Each wall is flat, endless, passes through zero and stands at right angles to its row. A trip goes straight from one point to another. Which walls does it cross, in order?

Walls:
(1): [ 4 -8]
(2): [-27  39]
(3): [ 34 -29]
(4): [ 4 41]
(5): [44 43]
(6): [ 18 -20]
Trips:
[13 29] to [ 29 -28] => 3, 6, 2, 1, 4
[-22  38] to [-1  8] => none
[-5 30] to [-14  23] => none
[28 58] to [ 11 -32] => 3, 6, 2, 1, 4, 5
[ 2 -6] to [28  2] => 5, 4

Walls:
(1): [ 10  16  19 -12   3  39  43  25  22   0   5]
(2): [-33   3  15  18 -54 -16 -36 -31 -23  21   0]
(3): [-59  24  -1  11  37  20  34 -23 -25 -23  44]
(4): [-41  20  24  28 -14  20 -18  21  55   2  -3]
(5): [-52 -14 -49  17  -7 -10   9  15  -4  24   7]
(6): [-23  -2 -43  14   3  -2  -7  -1  20 -39 -15]
(7): [  8   2  24 -11 -18  -5 -12  19  -2 -15   1]
(8): [ 28 -14 -28  23  21  34  38  -3 -41  26 -39]
(9): [ 15  24  -9 -26   7  -4 -10  48   5 -13  42]
Trips:
[ 51 -34  10 -47 -25  42  46  10   7  14 -25] to [  7  -9  -9 -14  95 -32   8 -13   6 -17  14] => 9, 7, 3, 6, 1
[-20 -42  -2  -2  -4   5  11 -79  11 -17  29] to [-36 -33  31  -5  -1   6 -15  -9  -8  16 -22] => 4, 6, 7, 3
[-12  21  24  29   6   3  18  56   3 -16  14] to [ 12 -18 -61  13  15 -14  15 -17  46  60  11] => 6, 7, 8, 3, 9, 1, 4
